Rows are points. Each copy is the shape, with its points in the same order, turned, moved and blurred by noise. Is it also mirrored, or only turned?
In the rows, zero is written as 128.

Shape, 9 rows:
[[118 195 135]
 [139  76 122]
 [141 127 106]
 [108  62 139]
 [149 176 117]
 [121  60 112]
 [112 199 103]
 [103  85  98]
 [131 201  91]]
Copy 1, 9 rows:
[[135 210 144]
 [127  92 122]
 [114 139 132]
 [159  78 143]
 [109 188 124]
 [127  76 138]
 [112 210 165]
 [119 100 165]
 [ 92 210 155]]
Copy 1 is: only turned
Copy 2, 9 rows:
[[114  63  84]
 [102 157 152]
 [109 139 117]
 [ 97 150 186]
 [120 107  83]
 [ 86 171 175]
 [ 93  79  70]
 [ 64 152 149]
 [104  90  56]]
Copy 2 is: mirrored
Copy 3 (9 x 3):
[[189 168 119]
 [ 75 108 102]
 [135 111  95]
 [ 64 120 131]
 [173 133  80]
 [ 71 101 126]
 [196 141 135]
 [ 95 108 148]
 [199 122 115]]
Copy 3 is: mirrored
Copy 4:
[[ 76 145 152]
 [166 114  82]
 [118 107 101]
 [177 150  65]
 [ 85 113 142]
 [165 124  52]
 [ 52 136 128]
 [135 130  52]
 [ 50 113 131]]
Copy 4 is: mirrored

Shape:
[[200  54 167  99  88 105]
 [ 80 126 127 142 194  56]
 [118 105 147  89 120 137]
 [ 89 126 117 111 118  98]
 [136 179 202 154  87 131]
 [ 84 206 114 120 141  93]
 [195 124 138 161 137 122]
 [152 146 129 157  85  76]
 [ 88 169  90 186 119  98]
 [119 139 105 133 197  71]]
Copy 1 (10 x 6):
[[129 167 123  68  23 120]
 [ 64  92 126  62 190  97]
 [127 181 133 101 124  95]
 [ 78 161 116 118 147 110]
 [136 197 147  70 144 198]
 [ 59 148 169 122 198 150]
 [139 105 159  79  93 160]
 [ 81 134 125 104 110 186]
 [ 84 113 107 130 185 179]
 [ 72  84 162  89 161 101]]
Copy 1 is: only turned
Copy 2:
[[169  91 171 162 150  35]
 [109 162  36 117  94 112]
 [166 100 131 105 112 111]
 [127 136 119 100  78 116]
 [ 62  69 155  95 157 127]
 [ 86 167 113  57 101 154]
 [115 131 141 171 174 121]
 [ 71 143 153 138 118  93]
 [ 65 156 116 131  73 158]
 [119 188  62 125 119 124]]
Copy 2 is: only turned
Copy 3:
[[175 230  98 176 157 185]
 [179  72 178  93 144 177]
 [154 165 122 137  99 139]
 [128 129 155 120 110 161]
 [ 90 156  64  92 172 125]
 [ 97  96 173  83 138 112]
 [148 138 102 177 198 142]
 [ 99 154 137 137 183 175]
 [ 72  73 152 129 146 166]
 [174  85 183 129 160 147]]
Copy 3 is: only turned

Shape:
[[ 91 115 185  51 178 188 128 138]
 [156 100 140 143 105 164 135 105]
 [186 145 116 125  83 195 112 114]
 [189 150 103 133  40 137 166 124]
 [166 136 119  99  89 109 152 120]
 [135  71 155 158 163  92 157 151]
 [120 196 154 146 118 124 163  77]
 [ 59  82 142 106 151 206 133 137]
 [ 82 118 114 179 117 142  45 146]
 [ 99  92 154 124 107  50  75 175]
 [145 138  84  70 100 111  94 109]
 [132 133 163 158 124 141 133  88]
 [168  84  68 130 103 176  61 209]
 [174  92 110 122  76 146  98 132]]
Copy 1 (14 x 8):
[[109  73 197 218 131 199 131 141]
 [154  89 124 126 135 152  83 134]
 [135  65 141  91 184 124  73 137]
 [128 119 138  33 172 148  78 111]
 [116 145 151  95 159 148  96 104]
 [180 143 148 140  56 150 130 109]
 [127 156 124 108 176 159 147 192]
 [153  42 141 186 130 199 153 117]
 [127  56  91 132 109  87 185 117]
 [ 74 133 119 128  57 115 166  73]
 [ 95 124 137 132 186 114 114  72]
 [142 121 112 129 134 143 119 174]
 [141  18 167 101 120  75 113  48]
 [123  82 125 101 139 115  77  83]]
Copy 1 is: only turned
Copy 2 (14 x 8):
[[ 81  71  90  58 159 124 161 180]
 [134 127 134 137 183 143 107 128]
 [ 87 145 154 134 196 135  51 126]
 [119 195 167 155 182 165  41 159]
 [120 191 125 139 145 123  98 176]
 [173 150  69 142 109 161 144 128]
 [137 166 204  82 128 150 122 145]
 [125  36 101  96 127 156 114 179]
 [ 71  87 148 184  86 161 121  99]
 [ 84 159  99 202  92 177 171 149]
 [ 61 165 136 181 133  85  89 178]
 [143 129 163 115 156 147 132 120]
 [ 47 119  58 200 144 146  33 116]
 [103 143 115 187 181 138  78 136]]
Copy 2 is: only turned
Copy 3 (14 x 8):
[[167  69 102 151 161  48 164 181]
 [130 122 171 145 124 109  78 168]
 [144  87 154 152  98 102  36 124]
 [177 125 182 106  86 153  45 114]
 [179 131 142 128  98 153 100 135]
 [118 196 135 135 168 122 141 167]
 [137  77 117  78 139 173  86 181]
 [120  73 175 147 175  48 165 157]
 [ 28 101 140 131 109  99 134 113]
 [ 93 177 112 115  72 116 189 129]
 [155  92 131 172  74 155 129 112]
 [108 110 139 116 134 131  91 190]
 [103 144 155 188 102  60  94  41]
 [132 136 173 165  78 107  86 120]]
Copy 3 is: mirrored
